Each row is a point. Examples show where two turns around zero, p and q, send a point. Write where each new point lands after one turn and then the other. Backwards means that the second turn is done in reverse. Each puzzle has new turns, and all numbers are rounded.
In the rows, 128 means zero.

Turn p:
[137  62] -> [87 75]
[126 123] -> [123 126]
[151 184] -> [184 151]
[110 177] -> [150 175]
[116  94] -> [ 95 113]
Turn q:
[130  98] -> [140 100]
[175 118] -> [176 134]
[ 79 168] -> [ 68 149]
Where do these land?
p, then q: [129 123] -> [127 123]
p, then q: [83 93] -> [ 72 116]
p, then q: [190 169] -> [202 137]
p, then q: [107 166] -> [126 171]
q, then p: [131  90] -> [114  93]

Turn p:
[ 35 107 163 162] -> [ 75 145  84  48]
[149 164 129  96] -> [167 130 163 130]
[143 142 149 127] -> [136 107 146 121]
[188  96 109 129] -> [137  99 118 191]
[112 109 103 185] -> [ 65 140 114 143]
[141 150 114  68] -> [189 148 143 136]
Turn q:
[142 133 169 153] -> [106 104 104 158]
[119 101 111 162] -> [112 113 113  89]
[140 186 143 118] -> [108 154 147 177]
[ 56 148 139  99] -> [138 100 203 133]
[131  90 188 142] -> [137  69  93 149]
[114  89  78 115] -> [157 138 133  70]
[195 150  67 107] -> [137 219 102 121]
Where do these land?
q, then p: [ 96  92 143 137] -> [146 114  85 143]
p, then q: [126  71  61 124] -> [ 57 162 141  91]
q, then p: [158 146 156 112] -> [ 87 128 147 143]
p, then q: [157 205 173 163] -> [172  51 118 173]
q, then p: [103 126 107 104] -> [153  99 137 118]

Turn p:
[117 164  76  95 170 166 180 166] -> [148 132 157  62 191 112  91 165]
[ 90 202  85 103 124 178 173 138] -> [107 148 135  90 218 119 121 188]
[123  95  94 175 121  92  90 136] -> [142 116 128 137  57 149 139 164]
[183  90 151 111  89 170 123 105] -> [ 80 127 105 107 103  85 145  73]
[134 100 166 117 102 103 158 149] -> [138  82  89 140 132 126 117  97]
[171 150 148 114 117 131 112 138] -> [141 142 119 138 132  83 148 108]
[108 104  98 173 143  31 113 101] -> [166 141 106 170  60 190  97 162]
[145 142 197 142 139 185 134 107] -> [110 144 139 118 164 135 180  61]
[ 81 113 115 151 140  83  86 136] -> [143 110 154 171  92 164 124 165]
[128 120 150 100 136 140 110 102] -> [104 140 148 147 130 120 119  98]
Turn q:
[143 117 115  86 156  80 151 135] -> [126 126 110 143 128 106  59 138]
[123 150 108 198 148 156 114 135] -> [162 122 157  98 147 124 165  78]
[176  89 123 107 131 128 156  97] -> [126 128 150 130  82  90 103 165]
[110 191 106 160  92 176 128 140] -> [122 153 133  69 131 175 168  90]
[ 95 137 102 183  60 167 134 182] -> [156 163 105 115  92 182 188  69]
[113 104 129  82 146 142 132 125] -> [124  98 134 145 117 152 101 155]
[126 120 172 127 151 115 154 119] -> [ 94  95 122 145 126  99 125 124]
[144 217 190 154 127 106  43 149] -> [116 135  74  86 236 110 190 140]
[147  75 121  94 148 124 120 119] -> [152 110 139 156 110 116 100 171]
[104  79 113  89 121  86 147  80] -> [105 149 157 194 111 127  81 151]
Where do these land?
p, then q backwards: [ 98 169 107 128 142 110 108 149] -> [136  99 118 109 131 125  80 101]
p, then q: [142 150  75 167 160 138  81  97] -> [ 81 139  66  80 127 148 146 118]
q, then p backwards: [ 99 111 147 131 136 161 189 186] -> [139  47 162 152 104 104 139 128]
p, then q backwards: [ 85 146 126 101 178 179 142  84] -> [ 90 186  92 118 132 119 120  67]
p, then q: [126 145 112  84  91 174 150  90] -> [121 115 133 155 185 168  91 100]
q, then p: [112  99  92 125  83 100 102  96] -> [160 150 121 127 163 129 192 136]
p, then q backwards: [171 104  81 135 128 100 120 182] -> [200  91 117 123 146 151 141 154]
q, then p: [103  96 177  92  86  92 135 116] -> [137 103 128 112 129 173 166 193]
q, then p: [120 161 176 151 148  92 180 155] -> [ 97 149 132 150  96 177  76 161]
q, then p: [177  90 152 111  86 106 116 110] -> [177  99  93 134 140 118 143 178]
p, then q: [174 137 164 181 169 157  85 141] -> [ 50 138 128  99  85  87 121 136]

Turn p:
[119 109 109 124 126 174 112 111 124 103 129] -> [152 158 126  94 134 132 127 101 107 128 113]
[135 127 119 122 128 123  94 141 140 151 136] -> [135 103 138 107 132 137 126 150 117 140 143]
[117 171 121 117 153 126 137 118 122 122 118] -> [135 138 148 157 159 128 133 112 138 124 147]
[154 225 115 124 126 130 132 142 127 126 123] -> [103 143 180 167 172 131 171 137 129 160 151]
[119 101 107 116 120 130 144 148 126 139 144] -> [136 121  96 107 115 128 151 128 136 123 139]
[157 102 125 141 143 117 130 123 132 125 137] -> [141 132 118 126 112  99 114 150 127 136 123]
[118 108 179 119 129 121 124 135 142 117 131] -> [134 113 126 136 116 150 112 143 140 106  89]
[120 105 160 121 114 113 135 103 118 131 138] -> [122 115 126 135 101 123 117 125 120  90 111]
[114 115 125 131 117 108 128 148  98 124 119] -> [109 117 126 109 118 120 127 115 160 121 131]
[119 143 121 146 136 157 133 134 121 148 132] -> [119 122 112 128 160 124 137 114 112 141 128]
[158 129 137 125 125 110 141 125 141 146  96] -> [126 115 134 160  98 127 120 132 129 156 134]
[107 102 120 148 119 127 127 110 146 104 134] -> [125 160 107 111 118 138 102 130 121 111 126]
Turn q:
[127 132 139 140 102 110 145  97 153 105 137] -> [109 101 142 114 156 135 152 113 127 112 109]
[130 145 152 118 154 131 143 129 100 122 144] -> [135 124 139 132 147  94 110 155 128 130 140]
[108 157 136 101 120 121 125 106 119 106 111] -> [104 137 127 102 151 132 129 163 115 132 113]
[134 132 149 139 153 116 121 150 133 154 103] -> [128 158 121 130 114  95 111 110 143 132 115]
[115 143 122 143 108 135 151 100 124 155 146] -> [136 112 158 129 136 129 159 127 129 162 119]
[145 140 138 144 109 112 124 133 122 110 148] -> [112 123 146 137 151 126 124 109 110 117 141]
[106  90 107 104 135 149 106 119 126 155 141] -> [150 128 115 112  99 156 137 142 157 147 158]
[158 106 126 134 143 152 103 150 127 124 108] -> [129 130 108 148 101 139  85 117 135 120 131]
[101 129 145 144 149 160 152 125 144 125 147] -> [134 109 126 158 139 112 149 148 165 129 121]
[152 110 118 113 121 144 133 137 149 142 142] -> [153 124 146 133 107 149 125 121 139 108 130]
[113 139 111 122 110 101 109 149 129 130  97] -> [108 167 111 116 116 136 139 119 102 129 122]
[126 102 107 135 100 119 149 124  98 109 132] -> [122  92 123 123 114 131 145 127  89 129 147]
[150 140 113 126 160 112 103 145 141 127 109] -> [145 162 102 128 135 130  99 110 124 118 118]
Where do these land?
q, then p: [106 140 142 100 134  70 137 124 120 122 130] -> [151 123 148 151 131 123 155 130 169  99 148]
p, then q: [133  99 132 146 128 128 103 142 131 135  96] -> [126 148 132 106 100 157 122 123 146 141 137]
q, then p backwards: [153 148 126 112 137 128 118 113 135 141 122] -> [125 122 135 132 141 140 101 124 135 103 117]
q, then p: [142  91 111 163 122 104 110 136 158 152 113] -> [128 161 138 140 103 126 123 105  77 114 149]
p, then q: [145 136 133 118 120 148 151 120 148 124 125] -> [126 120 141 147 122 117 127 123 110 151 111]
q, then p: [135 133 121 146 125 150 131  89 131 119 118] -> [146 109 108 119 121 132 106 107 120 149 124]
q, then p backwards: [134 137 150 117 154 145 143 111 127 114 151] -> [129 136 142 129 166 107 110 141 123 129 143]
p, then q backwards: [124 108 133 136  90 125 103 155 117 127 138] -> [116 110 143 104 104 120 128  98 131 126 101]
q, then p: [155 133 115 104 144 129 155 106 110 124 137] -> [148 105 146 114 109 107 130 138 145 145 107]
q, then p: [110 151 121 113 141 110 123 137 123 108 152] -> [140 133 128 137 159 107 144 142 152 126 131]
p, then q backwards: [ 93 104 117 130 113 151 113 151 131 136 123] -> [128 106 108 122 124 107 104  93 139 119 115]
q, then p: [ 95 119 135 156 110 135 115 157 116 158 132] -> [ 85 127 102 146 133 134 137 137 103 106 146]
p, then q: [140 163 129 122 146 141 160 124 117 103 127] -> [133 125 128 138 156  96 131 108 129 136  92]
